Each row of a before or after table is a point. One or more steps were done to the points. Then noise was added and the rows were shuffled. The steps act on columns, c1 being the first. What was done? A step turns or swaps two columns, mirrors them in a line or flattens them onto one, adds a multiple of one to another, or multiplies or shifts one. Angles are multiples of 10 degrees, from the lower column toward the higher: turns from -170 to 170, lines from 10 to 170 but not 90. Use the fewest steps. Two steps may share a column if one is a turn and the other turns, adds or multiplies; they go together, in the order done. Otherwise the lowest column goes first.

Before:
[[  7 -27   0]
 [  9 -10 -21]
 [-22   1  25]
 [-18  26  62]
 [-26  54 -29]
 [ 10  -3   6]
 [ 47 -28  11]
 [-20  23  -2]
 [-41 -11   6]
 [ 39 -21  -6]
 [ -5  10  45]
 [-14 -27  33]]
After:
[[ 47 -29  -6]
 [-28  27  46]
 [ 55 -58 -14]
 [-33 -41   8]
 [ -4 -59  -5]
 [-10 -61 -51]
 [ 96  -1 -33]
 [  5  -8  20]
 [  6 -32 -12]
 [-25 -50 -29]
 [ 27 -40  29]
 [ 68 -19 -32]]
Steps: multiply c3 by 1.6; turn c1 and c3 by -120 degrees; shift c2 by -30

Before:
[[  8 -12  -5   0 -10   9]
 [ 13  11  24  -2 -17   6]
 [  9 -14  -7 -11  -5  29]
 [  2  12  12  -4 -24  21]
 [ -4 -18  32  11 -11  -2]
 [-39   7   0  45 -24  -9]
 [-28  -9  -9 -10  -9  -8]
 [ -9  74  -9  -9 -18  -4]
 [  6 -19  -9  -2 -17  10]
 [  3 -19 -10  -6  25   1]
 [ -2 -11   0 -10  62  -2]
 [  8  -8  -7  16  -4  -8]
 [  2 -19 -10  -7 -22  -1]]
After (13 x 6):
[[  6 -19  73  -2   5  -3]
 [ -7   7  92   0  16  11]
 [ -2   6 -29  -8  29  -4]
 [ -7   2 -26   0  29  -8]
 [  6   5 -20  -2  10  16]
 [-52 -20   0  -9   9  42]
 [-34   1 -28  11  14  -7]
 [-14 -69 -25   8 -30  -2]
 [  4   5 -17 -12  15  -1]
 [  8   5 -22 -24  16 -20]
 [ 15  32 -31   1  -3  -5]
 [ 27  49   1   3 -37  -6]
 [-13 -24  40 -17  15 -14]]
Steps: add 0.5 times c5 to c1; turn c2 and c5 by -140 degrees; multiply c3 by 3; turn c4 and c6 by 110 degrees

Before (8 x 9):
[[-26 -46  36  40  -3 -95  12  10  32]
 [-55  33  26  46 -34 -11 -18  28  39]
 [ -5   6  -5 -41 -39  20 -26 -22 -43]
 [ 33   7   9 -20 -34  13  10  13 -40]
 [ 21  26  24 -28   6  34 -33 -12 -40]
 [ -1  -4  36  -9 -19  19  20 -33 -39]
 [  0   0  22 -49 -20  19   7   1  13]
 [-78  25 -17  13  12 -17  22  47  37]]
After (8 x 9):
[[  -7  -33   25    1   14   34   -4  -31  -40]
 [  63   -3   26    4  -18   -5  -27   54   32]
 [  -1   -1   23   28  -17   17  -15  -40   13]
 [  -1   48   41  -11   -3 -100   -1   38   30]
 [ -28  -21    6   24  -29   18  -25  -13  -41]
 [  82   16  -21   36    3  -19   18   39   35]
 [   8   -4   -6    4  -16   26  -37  -48  -40]
 [  -3    8   36  -22  -17   18   -6  -25  -35]]
Steps: turn c1 and c2 by -150 degrees; mirror c4 and c8 in the line at 60 degrees; multiply c7 by 0.4; turn c5 and c7 by 50 degrees

Before (9 x 12):
[[  8 -21   2  -2   6  46 -47  -1  31 -17   5 -37]
 [ 25 -20  22 -24  -5   0 -31  12  11   1   0  -3]
 [-30 -11 -25  23 -29   2  34   7 -44  39  60 -27]
 [-39 -10   8 -29 -20  34  53 -15 -51 -24  -4  43]
 [-48  22 -22  34 -34  -8  45  20 -75  17   9 -21]
 [-11 -23  -7  -8 -12   0  34 -47 -82 -39  -7  44]
 [ 34  17 -22 -12  -9  14  -7   7  19  -9  24 -27]
 [ -7   5  -6 -30  19  -7 -43 -16  26 -19  15   4]
 [-26 -27  22   3  12  17  51  11 -49 -53  19  12]]
After, 9 rows:
[[  1 -21   3 -10  33  -7 -27  94  21 -21  12  45]
 [ 38  22 -41   1  15   5 -71  55 -13  36  31 -23]
 [ 22 -14  28  -7  29  10 -48  52  25  -4  32  45]
 [ 17   6  24 -20  -2  -1  50 -18  -7 -26  -4   6]
 [ 66 -11 -32 -10  -2  -4 -44  34   1  47 -15 -27]
 [-17 -17  30   7   5  -6  21 -15 -23   5 -18  -4]
 [ 33 -28   8  20  26  -3 -61  37   6 -49   7  11]
 [ -1 -27   3   0   5  12  47 -27 -17 -17  -9 -38]
 [ -4  14  -2 -25  13  10   9 -20  -3   0 -42 -26]]
Steps: turn c1 and c11 by -130 degrees; multiply c6 by 0.4; turn c2 and c6 by 20 degrees; turn c3 and c4 by 60 degrees; mirror c5 and c10 in the line at 110 degrees; turn c8 and c9 by 120 degrees; turn c7 and c9 by 140 degrees
